Each row is a point. Each copy is the shape, with its points in the same order, turned, moved and blurred by noise. Say if it was mirrored as well.

Shape (5 x 2):
[[  5  55]
 [ 65   2]
 [-11   0]
 [ 25   0]
 [-33 -32]]
Copy 1 (5 x 2):
[[-41  57]
 [ 37  57]
 [-16   8]
 [  7  33]
 [ -7 -38]]
Copy 1 is: only turned
Copy 2 (5 x 2):
[[-12  34]
 [-55 -35]
 [ 16 -15]
 [-13 -24]
 [ 47 -43]]
Copy 2 is: mirrored
Copy 3 (5 x 2):
[[ 42  48]
 [ 46 -41]
 [ -5  15]
 [ 19  -9]
 [-42  14]]
Copy 3 is: only turned
Copy 4 (5 x 2):
[[ 50  46]
 [ 60 -38]
 [  2  19]
 [ 24  -5]
 [-36  12]]
Copy 4 is: only turned

Shape (8 x 3):
[[ 54 -67  29]
 [ 53  19  31]
 [ -6  31 -52]
 [-39  15  -2]
 [ 21   9 -54]
 [  8 -24 -14]
 [-15 -48 -23]
 [-31   3  23]]
Copy 1 (8 x 3):
[[ 89 -15   9]
 [ 21  24  45]
 [-36  28 -36]
 [-39 -27  -9]
 [ -3  37 -41]
 [ 21  -7 -26]
 [ 23 -28 -48]
 [-18 -40   7]]
Copy 1 is: only turned
Copy 2 (8 x 3):
[[-47 -57  57]
 [ 37 -40  52]
 [ 41  12 -36]
 [ 19  46  12]
 [ 21 -17 -38]
 [-16  -7   6]
 [-44   9  -9]
 [  5  37  36]]
Copy 2 is: only turned
Copy 3 (8 x 3):
[[ 50 -43 -61]
 [ 55 -18  15]
 [-28  53   9]
 [-41  -9  23]
 [ -9  49 -10]
 [  4  -2 -27]
 [-31 -12 -53]
 [-25 -36  16]]
Copy 3 is: only turned

Shape (7 x 4):
[[ 42  22  13   0]
 [-27   4  14 -50]
 [ 74 -47  -2 -24]
 [-23  14  -1  31]
 [-14  28  14  20]
 [ -2  27 -68  14]
 [ 26 -50   9  44]]
Copy 1 (7 x 4):
[[-23  23 -40 -20]
 [ -8 -55 -65   2]
 [-99   1 -34 -37]
 [ 17 -16   3  -5]
 [ 21  -6 -17 -11]
 [-21   4  10  56]
 [-44 -14  25 -56]]
Copy 1 is: mirrored
Copy 2 (7 x 4):
[[-36  37 -12 -17]
 [  1 -33 -43  13]
 [-40  -8  30 -68]
 [ -7  26   7  46]
 [ -4  35 -12  36]
 [-73   3  21  55]
 [  7  25  62 -16]]
Copy 2 is: mirrored

Shape (11 x 6):
[[-29 -43   1  23  36  50]
 [ 43 -28 -43  -4 -13  38]
 [ 25   7 -30 -36   4 -42]
 [-32 -18  69 -38 -51 -12]
 [-59 -56  16   6 -56 -14]
 [ 27  19   4   7   0 -36]
 [ 65  59  -1 -22 -16  37]
 [  6 -51  41 -11  19   9]
 [-26  59  71  -3 -19 -10]
 [ 42 -28  11  -5  -7  40]
 [  4  30  30  13 -11 -14]]
Copy 1 (11 x 6):
[[ -7  52 -75  -5  39   3]
 [-45  48   1  19  15 -45]
 [-33  -9 -12  44 -52 -24]
 [ -3 -47 -11 -66 -13  15]
 [-51   3 -26 -57  -5  58]
 [-10 -22  -3  50 -11   4]
 [ 34  15  43  32   0 -60]
 [-24 -18 -59 -12  29 -18]
 [ 66 -37  -2 -11 -13  33]
 [-22  14  -9  -1  40 -42]
 [ 21 -18  -1  21   0  20]]
Copy 1 is: mirrored
Copy 2 (11 x 6):
[[ 14 -67 -35 -21 -15   2]
 [ 13  10  -7 -71 -16 -43]
 [ -2  55   2  -4  42 -11]
 [-70 -50  49   5  48  16]
 [-31 -64  22  18  34 -44]
 [ 17  26  35  10  19   9]
 [-10  56  39 -59 -39  32]
 [  8 -55   9 -41  45  23]
 [-32  -9  60  39  -8  54]
 [  9 -13  23 -67   3   3]
 [  1   2  47  16   6  19]]
Copy 2 is: only turned
Copy 3 (11 x 6):
[[-36   9  -4 -10 -60 -14]
 [ 42  55 -38  -3 -29   6]
 [ 36  47  11 -21  51 -10]
 [ 16 -35  61 -65   4  54]
 [ 38  -1  71 -50 -50   3]
 [ 38  -3   2  -7  41 -12]
 [ 41  20 -31  46  35  60]
 [-13 -14  -9 -55 -11  14]
 [ -6 -55  59  13  33  45]
 [ 23   5 -40 -16 -22  30]
 [ 24 -26  25  17  21  10]]
Copy 3 is: only turned
